Each row is a point. Examples show where two turns around zero, p and q, send a point. Where does a point land after both, in the order given? Backwards means that the second turn is done in reverse. Each puzzle has new turns, and all numbers are rounded.

Turn p:
[-1.74 -1.22 -2.04] => [-1.01  2.70 -0.62]
[ 0.03  0.97 -0.45] => [1.03 0.28 0.05]
[-1.90 -0.01  4.14] => [-1.63 -1.60  3.94]
[ 3.60 -0.03 -0.99] => [ 1.15 -1.83 -3.04]
[ 0.01  0.29 -0.66] => [ 0.45  0.46 -0.33]
Turn q:
[ 1.85 -1.71  0.64] => [ 0.07 -2.58 -0.33]
[-2.42  0.52 -1.14] => [ 0.36  2.51 -1.01]
[ 3.37  0.30 -0.65] => [ 1.53 -2.28  2.08]
[-2.80  0.90  1.16] => [-1.98  2.36 -0.73]
Where do these land?
p, then q: [ 0.91  0.84 -3.19] => [2.62 0.09 2.20]
p, then q: [ 0.56 -1.20  1.13] => [-0.16  0.38 -1.69]
p, then q: [-0.73 -2.65  0.05] => [-0.34  2.51 -1.08]
q, then p: [-0.74  3.02  2.01] => [0.33 0.09 3.69]

Turn p:
[ 0.35 -1.44 -2.26  3.62] => [-0.69 -1.16 -4.30  0.26]
[ 0.14  1.97  0.97 -0.13] => [-0.09 -0.85  1.59  1.27]
[ 0.06  0.42 -0.93 -3.92] => [-1.40  2.90  2.34 -0.74]
[ 1.38 -1.58 -0.18 -1.22] => [ 0.84  2.23 -0.46 -0.20]
[-1.93  0.62  2.39  1.65] => [ 1.33 -3.12  0.82 -0.61]
Turn q:
[ 2.05 -0.32  1.43  1.60] => [-0.17  2.08 -2.13  0.03]
[ 2.86 -0.13 -1.32 -2.26] => [ 3.60  0.99  0.48 -0.95]
[-2.47  1.59  0.95  1.38] => [-3.06 -1.26 -0.05 -0.68]
[-1.45 -0.27  1.19  2.91] => [-2.80 -0.31 -1.69  1.12]
[-0.42  1.51 -1.80  0.52] => [ 0.31 -2.07 -0.61 -1.10]
[ 0.03  0.63  2.24 -2.21] => [-0.58  1.96  2.17 -1.20]
[-0.59 -3.01 -2.68 -1.94] => [ 2.71 -1.39  1.84  2.78]
Where do these land?
q, then p backwards: [ 0.18 -0.29  0.65 -0.25] => [ 0.40  0.01 -0.19 -0.64]
p, then q: [ 1.34 -2.40  3.27 -2.03] => [ 1.66  2.88 -1.12 -3.17]
q, then p: [ 1.32 -0.26 -2.11  0.44] => [-0.03  1.67 -1.63  1.00]
p, then q: [ 2.45  1.27  1.46 -0.61] => [-1.18  1.06 -2.68 -0.67]
q, then p backwards: [-1.75  3.12 -3.14  1.68] => [-3.73 -0.01  0.18  3.40]
q, then p backwards: [-0.72 -0.33 -1.45 -1.22] => [-0.40  0.86  1.80  0.28]
p, then q: [-2.81 -1.11  1.32  1.99] => [2.60 1.12 1.62 2.06]

Turn p:
[ 0.53  1.78  0.36 -0.35] => [ 1.08 -0.82  0.09  1.36]
[ 0.65 -1.51  2.13 -0.29] => [-0.87  1.34  2.17  0.28]
[ 2.45  2.97  1.20 -1.51] => [ 1.52 -2.28  1.70  2.85]
[-0.32 -2.46 -1.68  1.34] => [-2.33  0.47 -1.19 -1.93]
[0.30 2.53 1.97 0.34] => [1.53 0.32 0.27 2.82]
[-1.90 -1.83 -3.86  2.00] => [-1.71  0.09 -3.71 -3.02]
[-1.71 -1.47 -0.12 -1.53] => [ 0.79  0.88  0.67 -2.36]
Turn q:
[-2.67 -2.51 -0.46 -0.01] => [-1.58  1.78  2.52  1.28]
[-1.44 -1.69 -4.02  2.28] => [-3.42  1.10 -0.80  3.57]
[ 2.09  1.71  1.12 -0.62] => [ 1.91 -1.29 -1.31 -1.38]
[-1.31  0.29 -0.58 -1.09] => [-0.76 -0.98  1.32  0.22]
[ 3.20  0.34  0.33 -0.42] => [ 2.63 -0.56 -1.84  0.19]
[ 1.07  0.64 -0.50  0.19] => [ 0.35 -0.60 -1.14  0.21]
[-0.94  1.22  4.11 -0.33] => [ 0.87  0.56  1.26 -4.09]
Where do these land?
p, then q backwards: [-2.19  1.96  1.10  2.14] => [ 2.66 -2.04 -0.44  1.73]
q, then p: [-1.44 -2.63 -2.21 -0.39] => [-0.17  2.55 -1.69  2.15]
q, then p: [0.86 1.93 0.98 1.65] => [ 0.79 -1.87 -0.06 -2.00]
q, then p: [ 1.69 -0.97 -1.04 -2.19] => [-2.82  0.12  0.18  1.30]
p, then q: [-0.82  1.14 -2.54 -0.80] => [ 1.24 -0.18  0.27  2.72]
q, then p: [ 2.36 -2.43  1.34  1.87] => [ 0.50 -3.08 -1.41  2.25]
p, then q: [-0.46  1.00  2.38 -2.27] => [ 2.32  0.69 -1.67 -1.84]

Turn p:
[ 0.61 -1.22 -1.57  0.09  2.25 -2.59] => [ 0.06 -0.34 -3.63 -0.69  1.31  0.79]
[-3.09  0.95  0.99 -1.38  0.40  1.11] => [-1.15 -1.44  0.80 -0.88 -2.71 -1.61]
[ 3.00  2.82  0.94 -0.23 -0.16  0.45] => [ 0.53  3.95  1.15 -0.96  0.13  0.04]
[-1.97 -0.02 -1.25  2.71 -4.03  1.75] => [-0.20 -2.85  4.47  0.40  1.77  0.84]
[ 1.93 -1.31 -1.48 -0.37 -1.51 -1.16] => [ 1.11  0.34 -0.61  1.11  2.85 -0.55]
[ 2.13 -0.73  1.24  0.03  0.79 -2.24] => [ 2.29  1.44 -2.07  0.22  0.18  0.76]
[-2.61 -0.50  1.13 -0.86  2.26  2.69] => [-2.64 -1.10 -0.12  0.81 -3.53 -0.26]
Turn q:
[ 2.62 -2.06 -1.66  2.72  1.18 -0.29] => [ 0.38  0.84 -0.75 -0.98 -2.09 -4.00]
[0.05 2.03 0.44 2.02 1.64 1.68] => [-0.38  0.75 -0.32  0.04  3.05 -1.95]
[-2.06 -0.31 -0.93  0.57 -2.49  0.58] => [-1.35  0.92  1.73  2.28 -0.76  0.78]
[ 2.43  0.21 -2.85 -2.13  0.91 -0.24] => [-1.92 -1.14 -3.11 -1.47 -1.64 -0.13]
[ 0.43 -0.42  0.58 -1.38 -2.19  0.42] => [-0.93 -1.34  1.59 -0.34 -0.88  1.23]
[-3.49  0.53  2.21 -3.45 -0.14  1.16] => [ 0.03  0.80  1.09 -0.39  2.00  4.96]
[ 0.01  0.03  2.21  1.66  1.08 -3.31] => [ 4.17 -0.84 -0.23  0.87  0.33 -0.88]
Where do these land?
p, then q backwards: [ 1.56 -0.09  1.49  1.43 -1.91  0.77] => [-2.38 -0.83  1.74  0.70 -0.93 -0.47]
q, then p: [-0.64 -0.33  1.86  0.58  0.05 -7.44] => [1.34 3.16 0.64 3.84 4.76 3.16]
q, then p: [ 1.00  1.17 -0.96 -0.45  1.25  0.58] => [-1.16 -1.06 -1.24 -0.62  0.66 -0.74]
p, then q backwards: [ 0.47 -1.73 -1.72  0.68  0.87  1.94] => [-1.28  2.20 -1.43 -0.60 -1.30  0.78]
q, then p: [-0.01  0.07  1.53 -3.27 -1.46  1.46] => [-1.49 -0.46  0.67  2.45 -2.61 -1.27]
p, then q: [-1.46  0.61 -3.24  1.07  0.40  0.62] => [ 0.84  2.82 -0.29 -0.73  0.16  2.32]
q, then p: [-0.93  0.30  1.04 -0.03  0.79  2.08] => [-0.98  0.88 -0.67 -1.00 -1.92 -0.34]
